Each row is a point. The points of each table are mixes of a few directions, plus a little noise. Count the directions of each table, and those that both share. Where both have some left over, give the other angles between the two spaces (their principal angles), to ten degrees, smallest first.

First, 7 rows:
[[ -4 -13  35]
 [-48  -6  28]
 [ 21  10 -32]
 [ -7 -11  31]
 [  2   6 -15]
 [ 41   1 -13]
 [ -5  14 -36]]
Second, 5 rows:
[[  2   4   1]
 [ -5  -9  -3]
 [ 16  33  12]
 [ 16  32  11]
 [-29 -60 -21]]
Directions: first 2, second 1, shared 0; angles 70

First (7 x 8):
[[ -7  14  26 -24 -17  14  38  -1]
 [ -7  -5  -9  25  31 -15 -35   3]
 [-15  -2  -5 -10  14  -7  -8  20]
 [ 15  15  35  26 -22  19  27 -49]
 [ 19  -3  -6 -60 -57  21  55  16]
 [ -9 -19 -40   2  34 -24 -49  36]
 [  6  -2   0  41  15  -8 -26 -23]]
Second:
[[ 10  -8 -10  16  15  -6 -14 -12]
 [  8  44   2 -48 -37  -4  16  18]
 [ -9 -40 -18  35  36  -6 -30   4]
 [ 13 -31 -21  14  10   1  -8  -6]
 [-20  44  23 -45 -33   1  21  29]
 [  1 -60  -7   1 -19  29  37   1]
 [ -2  51  32  28  30 -17 -22 -34]]
Directions: first 3, second 4, shared 2; angles 30

First:
[[  9  -7  26 -24   5  19  13   3  -5   8 -13]
 [-32   5 -16  33 -33 -28  -5  13 -10   8   7]
 [-25   4  -5  -3 -29 -23 -12  -2 -18 -11  15]
 [ 24 -13  19 -10  40  50  32  -1   5   4 -15]
 [-17 -13 -10  -8  27  33  15 -17  -5 -15   8]
 [ 12 -10  13 -22  28  30  12  -5   3  -1 -10]
 [  3  13 -16   3 -14 -42 -35   6   9  -1   3]
 [ 60   6  20   2  20  15  12   8  -2 -17   1]
 [ -1  16  -9  14 -35 -28 -12 -19  22  14  13]
 [-34  -1 -22  14  -9 -26 -19  15  -1  10  -6]]
Second:
[[-20   7  20 -19 -36   1  19  27  -3 -31 -15]
 [ 24  21   8  25 -23   9 -19  -3 -23 -12  -6]
 [ -3  -7  10 -12   0  -5  16  13   0  -3   1]
 [-10  15  15  -7 -21  34  -9  11  -5 -23 -39]
 [ 15 -23   0 -11  44  -8  17   2   3  27  14]
 [  6 -23 -10  -4  28 -35  20  -3   8  25  38]
 [-12   2   7  -9 -16  -6  11  11   2 -13  -1]
 [-15  26 -10  17 -42   6 -24 -11  -2 -23 -10]
 [ -1 -28 -21  -7  50 -23  11 -15  19  37  31]
 [  4  22 -15  29 -19  14 -36 -23  -6  -6  -8]
 [ 10 -11  -6  -1  36  12  -5  -9   6  21  -4]]
Directions: first 6, second 4, shared 2; angles 50, 90

First:
[[  2 -18 -14 -29  -5  -3  -8 -19   4  10  13 -13   3  26 -12  -8  -4   4]
 [ -1  14  11  27   9   6   6  10  -5  -3 -12  12  -5 -20   7  12   3  -6]
 [  3 -20 -16 -33  -9  -5 -10 -17   4   7  15 -15   5  28 -12 -13  -5   7]
 [ -3  14  13   4 -16  -7   5  36   7 -27   4   6   7 -19  17 -23   6   5]
 [ -1  17  13  47  27  14  11  -6 -14  12 -27  17 -13 -25   3  39   1 -15]
 [ -3  21  17  42  15   9  10  11  -8  -2 -21  17  -8 -30  10  22   3 -10]
 [  6 -37 -29 -52  -3  -3 -16 -46   2  27  19 -25   4  52 -27  -4 -10   7]
 [  0  12   9  37  22  12   7  -8 -12  13 -21  13 -11 -18   0  33   1 -11]
 [ -8  38  30  50   0   2  16  51   1 -31 -18  25  -2 -54  29  -1  10  -5]
 [  3 -21 -17 -49 -22 -13 -12  -3  13  -6  27 -19  11  32  -8 -32  -3  14]
 [  3 -19 -15 -41 -16  -9 -10  -7   8  -1  21 -17  10  29  -9 -24  -3  10]]
Second, 11 rows:
[[ -2  12 -12  11  -1  19  29 -42 -18  18 -14 -17  -2   0 -23   8   6  11]
 [ 18 -21  -2   1   2  18 -22  -9  -8  11   0 -14 -11  20  10 -10 -28  13]
 [  9 -18   7  31  25   9 -19 -16 -13  26 -14  10 -17   4  10  37 -20 -15]
 [  8 -41  -3 -19  12 -15 -42  -2   8  17  15   6  -5  32   9  16 -19 -16]
 [-14  38   1  28  10  11  43 -19 -12   4 -23   5   1 -31 -23  24  26  -5]
 [-28  24  -3  17 -45 -23  50  -8  -7 -14   1  -2  19 -31  -5  -8  35  -1]
 [  4  23  22  21  -2   7   0  50   6 -31  -6  11  -2 -29  27 -22  -2   8]
 [  9 -12 -11 -38   3   3 -14  -2  10   0  14 -13   3  26 -11 -18  -7  11]
 [ 14  -1   0  -6 -11  19  -6  11  -2 -11   2 -18  -3   7  10 -35 -17  26]
 [ -5  26  15 -21  12 -12  -4  60  27 -37   8  21  10 -20   4 -17  18  -5]
 [-13 -31 -12 -25  -6 -36 -14 -20   8  18  18   8   9  23  -9  25   9 -26]]
Directions: first 2, second 5, shared 2

First, 8 rows:
[[  9  21   0 -36 -49 -21  -8  -2  -4  -4 -20   6 -19  -7  23  23 -23  15
   37  16  -8 -17 -21  16   5 -24  42 -14  27  -3 -28   6]
 [  0   3  -5  -8  -5 -17 -15   6   3  16 -10  10 -22  -9 -13  -2  -3  -2
   10  16  23  -2  -9 -25  -5  -7 -18 -16   4  13  -9  -2]
 [  5 -11   6 -19 -21  -4  -1  -6   8  16 -25  31 -16   0  -8  10 -20  12
    6  20  21   2 -11 -17  -4  -9  -6 -20  -3  18 -20   2]
 [-17  18   4 -13  -8 -12  -4   2   4   1   9 -13  -1  11   8 -12  11 -10
    8  -9 -17 -23 -18  -2  25  -8  27  21  -3   4   4   8]
 [  1   5 -11  15  19  -7 -10  10  -5   0  11 -14  -4 -11  -8  -8  13 -10
   -1  -1   8   5   9  -7  -8   6 -21  -2   6  -4  10  -7]
 [  0  22  -1 -14 -21 -11  -3   1  -6 -13   4 -16   0  -1  22   7  -2   2
   20  -4 -22 -16 -10  23  11 -10  37   8  17 -13  -5   4]
 [  5 -36   1  55  60  47  26  -5  -4 -16  25  -7  42   7 -14 -10  18  -4
  -52 -26  -4  37  46  15 -20  37 -42  14 -26 -17  34 -11]
 [ -3 -21   6  20  25  23  15  -6   4  -1   7   6  19  11 -10  -9   7  -2
  -29 -11   0  14  15  -2  -3  16 -19   9 -22   1  14  -2]]
Second:
[[  5  20   0  -6  20  12  -7 -11  26  24  27   5  13  -8  -5 -24   2  -6
    8  17   3 -14 -32 -12   1  13  -3 -25   5  22  -5  23]
 [  5   6 -14  -9  -9   2  10  13  24  -6   4  21   4  -6  -7 -19  -9   6
    2  11   9  21   4 -14   7  14 -13  -9  -5  -2 -10  -5]
 [ 16  10   3 -11   0   2  -5 -11  10  13  -5  19   0 -10  -4   6 -14  10
   12  20  12  -1 -20  -4 -13   7  -3 -35   5  16 -17  12]
 [ 26  17  -1   4  -2 -17  -6  -3 -27 -23 -22  -2  -2 -13   9  39  -7  18
   14  -3  -2  11  10  30 -25  11   6 -24   8 -14  -9  -7]
 [-15  -2  -2  29  22 -23 -29   8 -45   1   7 -57 -21  -5   3  13  33 -27
    0 -22  -4 -24  14   8 -10 -22  -5  27  20 -13  29 -11]
 [-21  -7   5  -2  -8  11  10   0   5  -2  17 -17   9  16  12 -17   8 -12
   -8 -14 -23 -15  -1   6  25 -14  24  36  -1  -7  12   3]
 [ 24   2 -13  -9 -32 -13  17  15  -4 -39 -36  32  -3  -8   3  27 -25  32
    7   2   7  44  29  14 -11  16  -4 -16  -7 -23 -22 -24]
 [-17 -27  11  29  28   2   1  -2 -23  -1  -5 -16   1  18 -11   5  23 -13
  -31 -27  -1   1  22  -4  -3   0 -18  32 -24  -1  27 -11]
 [-22 -20  11 -24 -20  23   9 -10  34  33  12  15   0  16   1 -30 -11  -9
   -5  16  -1 -23 -27 -24  29 -24  15  14  -1  22  -6  18]]
Directions: first 4, second 6, shared 3; angles 40

First, 10 rows:
[[ 20   0 -27 -12   2 -32 -10  31   1  -6  12 -36  20   5   0 -13  12 -28
   -2   4  -9 -25 -24  -6   2   7   3  26 -18 -19 -10 -32]
 [ 13 -28 -15 -21 -19   0  -8  14  14  14   3 -16   1   7 -13 -10  -8   2
    5   3 -14  -1   7  -7 -18  11  -5  -7 -11  -6  -5 -10]
 [ 17  -1 -16  -8  -5 -22   4  22   4   3   7 -28  22  -6  -4  -9  -2 -30
   19  11 -17   7 -23 -14   6  13   7  15  -1 -16   2 -14]
 [-28  14  25  13  -3   4   3 -30 -12 -15 -17  32   0   0  19   7   7   6
  -19 -29  14 -20   1  14  -6  -7   3 -11   9  14 -12  27]
 [-27 -16  23  -2 -26  12   1 -31  -7  -6 -24  33  -1  10  13   0  -6  16
  -21 -30   3 -21  12  12 -22  -1   1 -28   7  17 -21  35]
 [-16  18  26  26  -6 -17  12 -21 -10 -27 -15  21  -9 -10  25 -13  30 -34
   -8 -16   1 -48 -33  41   0  24  26   6   3  -6  -6  16]
 [ 23  -9 -20  -1  35  30  -4  22   3  17  22 -11 -33  10 -24  12 -16  44
    5  52   9  49  37 -12  28 -28 -17   3  -7   4  23 -28]
 [ -7  27  30  24   3  11   1 -26  25   6   4  23 -34 -34  -6   5  28 -12
   23 -22  13  -9  -3  31 -22  34   6  -6   5  -3  33  10]
 [  0 -11  -7  -2  16  20  15   6 -23   4  -2   1   8  18  -1  13 -38  30
    0  40  -3  59  20 -30  41 -40  -5  -5  18  14  -1   8]
 [  5   5 -18 -17   4  -6 -14  14   6  10  10 -18  23   1  -9   9  -6   5
   -1 -14   4  10   7 -28  -8 -13 -17   6  -5   1  -4 -14]]
Second (8 x 32):
[[  8 -23 -24 -25 -17 -33   3  19 -11  -6  -3 -36  51  16   1 -18 -20 -30
    3  18 -32   0 -25 -32   1  -6   7   8  -2  -4 -36  -8]
 [  4  -3   6  11  15  21   1  -6   6   4   6   9 -37  -2 -10   2   4  20
    3  22   7   8  17  18   4   0  -1  -5  -4   4  16  -5]
 [-16  54  25  36  32  32  -2 -13  -9  -6   1  50 -42 -13  22  36  28  40
  -25 -45  60  -1  25  31  26 -15 -11   8   8   3  43  14]
 [  8  11  -2   7   6  -6 -10   7   9  -4   8  -2 -21  -7   1  -4  27  -7
   -6 -13  11 -32  -6  24  -8  17   2  12 -15 -13  11 -16]
 [-12   2   6  -5   4 -15   3 -23   0  -4  -1 -13  32  -6 -11  -5 -13 -24
   18  20 -22  12 -14 -25 -16  -9   3  -6  10  17 -26   4]
 [ 19 -38 -33 -32 -39 -23   1  43  -8   4  -8 -27  36  23  11 -18 -17 -14
   -9  -9 -22  -9 -15 -18   7   9   4   7  -8 -23 -19  -5]
 [  4 -12  -8  -6   3  -4   4   6  -7  -2   0 -12  10   9  -3  -6 -13  -2
    2  25 -12  11  -2 -12   9 -10   2   1   1   3 -11  -5]
 [-15   8  29  12  -3  28   0 -33  19  14  -3  30 -29 -20 -11  12   4  17
   15 -17  11  12  20  15 -24  13  -6 -24  10  13  21  22]]
Directions: first 6, second 5, shared 4; angles 70

First (9 x 32):
[[  4  -5  -2   2  -3   2  -4  -6   9   1  -1  -4   7  -1  -4  -4  -5  -6
    3   0  -4   3   0  -2  -5  -6  -1   7  -4   6   1  -3]
 [  9 -15  -3   7   2  10   0  -4   3   8  -1  -1   3   9  -4 -11  -6  10
    1  -1  -1   3   8   6   8  -1  -7  11  -5   5   4 -14]
 [  5  -3  -7   4  -2   3   0  -3   7   5   2  -9   4   4  -3  -4 -12  -2
   -5  -4   4   0   4   7   8  -2  -6   0   4  -1  -3   8]
 [  2  -2  -2   3   5   5   8   7 -11   7   4   2  -9  10   3  -1  -3  17
   -8  -3  12  -2  10  12  21  10  -5  -8   7  -9  -1   1]
 [  8  -7  -8   6  -3   6   0  -6  10   8   2 -11   6   5  -5  -8 -16  -2
   -4  -5   3   2   7   9   9  -4  -8   3   2   1  -2   5]
 [  8  -8  -8   6  -3   6  -1  -7  11   7   1 -10   7   5  -5  -8 -15  -3
   -2  -4   1   3   6   7   6  -4  -8   6   1   3  -1   2]
 [-17  36   1 -16 -14 -27  -9  -1  15 -21   0 -10   9 -30   4  23   3 -45
    2   3 -10  -5 -27 -22 -34 -13  16 -17   9  -3 -14  41]
 [-19  28   9 -13   4 -17  10  20 -27 -11   4  13 -22  -7  14  24  21   8
   -7   3  12 -10  -8  -3   4  16  13 -29  14 -20  -7  20]
 [  2 -25  21   0  14   9  -3   1 -17  -5 -11  30  -6   5   0  -8  34  25
   20  12 -15   5   0 -14 -16   3   9  26 -29  17  22 -60]]
Second:
[[ -1 -20  13  -2  16   6   5   5 -32   2  -1  17 -14  13   5  -8  15  32
   12   1  -7  -2   3  -6   9  11   3   8  -7   1  13 -39]
 [ 13 -18  -2  10  -5  11 -11 -15  27   2  -7  -2  19  -2 -12 -14  -3 -10
    7   5 -11  11   4  -2 -16 -16  -5  27 -20  21   8 -20]
 [  1 -21  -6  -4  13   3  11  -1 -42  15  17 -22 -13  27   8 -15 -33  27
    5 -21  -6 -15   2   1  41  13  -9 -10  29 -15  -2  -4]
 [ -1  23  -5   1 -11  -6  -3   2  25  -6  -4   0   7 -16  -4  13   5 -21
  -12   6  12   4   0   6 -12  -5   2  -8  -3   0  -9  27]
 [  3   8 -10   3 -11  -4  -6  -8  24  -1   0 -15  14  -9  -5   1 -14 -24
   -5  -1   0   3  -3   1  -8 -11  -3  -1   4   2  -8  24]
 [ -2   3  -4   0   1  -1   4   3  -6   4   4  -6  -4   5   3   1  -8   3
   -5  -5   6  -3   2   5  13   4  -3  -9  11  -8  -5  12]
 [  2 -21   9   1  13  10   4   4 -23   5   0  14 -11  14   3 -10  11  30
    8   0  -3   0   7   0  12  10   0   9  -7   2  12 -35]
 [ -2   4   7   0  -2  -2  -4   0   9  -8  -8  13   4 -11  -2   5  19  -7
    4  10  -4   5  -4  -7 -21  -5   7   8 -15   9   5 -10]
 [ -5  13   7  -1  -1  -3   0   8   6  -7  -6  18  -4 -10   0  11  24  -1
   -4  11   8   4   1   1 -12   3   6  -2 -10   1   1   0]
 [ -1  -1  -7  -7  -4  -8  -4 -11  -1   0   8 -27   8   0   0  -4 -29 -19
    8 -12 -15  -7 -13 -12  -1 -10  -1  -4  17  -2  -8  17]
 [ -7  30  -1   0  -6  -8   4  13  12  -7  -3   9  -6 -13   3  20  15  -8
  -17   8  22   1   3  11  -3   5   4 -19   1 -10  -9  28]]
Directions: first 3, second 4, shared 3

First (9 x 32):
[[ -5  11  -5   3  -6   3  23 -19   5  33  -7  -5   9   1   2  -6  23 -22
   -8  18 -28 -18 -12  -2  -1  15   0   6 -13   9  10  11]
 [-11   4  -7  13   1  32  -9  -4  -8  21 -10  -2  15   8   0   2  16 -39
   20 -10  -1   1 -11  -1  10 -17 -16  11   6   0 -32 -27]
 [ -6  29  -6  -4   8 -16  21 -14  -4  15   7   6   1  27  -6   9 -11 -11
  -13  11 -22 -11 -10   9   0  13   0  -1  -3  17  30  27]
 [ 20  -7 -12  -7   0   5  -2  21  25  13 -16  -9 -24 -29 -14 -20   4  21
    9 -12  20  -2  14  -3   7   5   8  16 -13   1  -5  -5]
 [ 15 -26  19  -6  -4 -26 -25   9  15 -57  -3   9  -7 -39  15  -8 -10  55
  -14  12  26  20  22   8  -3 -11   4 -17   0 -23  11  -3]
 [  1   9  -9   8 -25 -22   2  -8  10  -7   0  29   0   3   0  -5  27 -15
   15   9  28   7 -11  11  -1 -25 -26   0  10  17  -3 -15]
 [-10  25   6  -1  32   0 -16  -5 -12 -17  -2   5  10  21   2  19 -38   2
  -13   3 -15  10   1  21  14  -7  -6  -6   6  -7  19   9]
 [  7 -60  19  -8 -32  -8   3  21 -15 -33  39 -13 -12 -10   8   0   4  32
    6 -20  21   1  11 -40 -37  14  29 -21  13 -12 -25  -1]
 [-11  14  -4   1  26  33   2  -1 -14  31  -6 -20   8  19  -7  10 -16 -23
   -1 -12 -31 -10  -5  -3  10  13   7  10  -5  -2  -5   4]]
Second (9 x 32):
[[ 10  -2  -6  -8   0   1  -1 -10  18   9   6  15  28   7  -6   4   1  -4
    6  -9   0   9  17   5  22  13  -3  26   0 -20  -7  14]
 [ 15  -7 -11  -4  11   0  -6 -21  21  14   1  21  43   9 -14   0   2  -6
   12 -15  -7  18  31   9  30  20  -8  37  -5 -35  -7  19]
 [  8  -8  -8   7  18  -1 -10 -19   7   9  -8  10  26   4 -14  -7   2  -4
   11 -11 -12  16  25   8  14  12  -7  20  -9 -26  -1   9]
 [  6   9   1 -27 -31   5  15  14  22   1  25  11   8   6  13  20  -1  -2
   -9   2  19 -10 -10  -3  18   5   7  15  17   5 -12  10]
 [ -8  13  10 -19 -34   3  18  29  -1 -12  19  -9 -31  -3  23  16  -3   4
  -18  15  22 -24 -36 -11 -12 -14  12 -20  18  35  -4  -8]
 [ 15  -2  -9 -15  -4   2   1 -12  28  12  12  23  40  10  -7   8   1  -6
    7 -12   2  11  22   7  34  19  -3  39   3 -28 -11  21]
 [-13  -4   5  25  21  -4 -10   0 -30  -8 -22 -20 -29 -10  -4 -17   0   5
    1   6 -12  -1  -8  -3 -32 -14  -2 -33 -11  14  14 -19]
 [-16  -1   8  24  15  -3  -7   7 -34 -12 -20 -25 -41 -12   1 -15  -1   7
   -3  10  -9  -7 -17  -6 -39 -20   1 -42  -9  25  15 -23]
 [-16   2   9  17   5  -2  -2  13 -30 -13 -12 -24 -43 -11   7  -9  -2   7
   -7  13  -2 -12 -24  -7 -37 -21   3 -42  -3  30  12 -22]]
Directions: first 6, second 2, shared 0; angles 60, 80
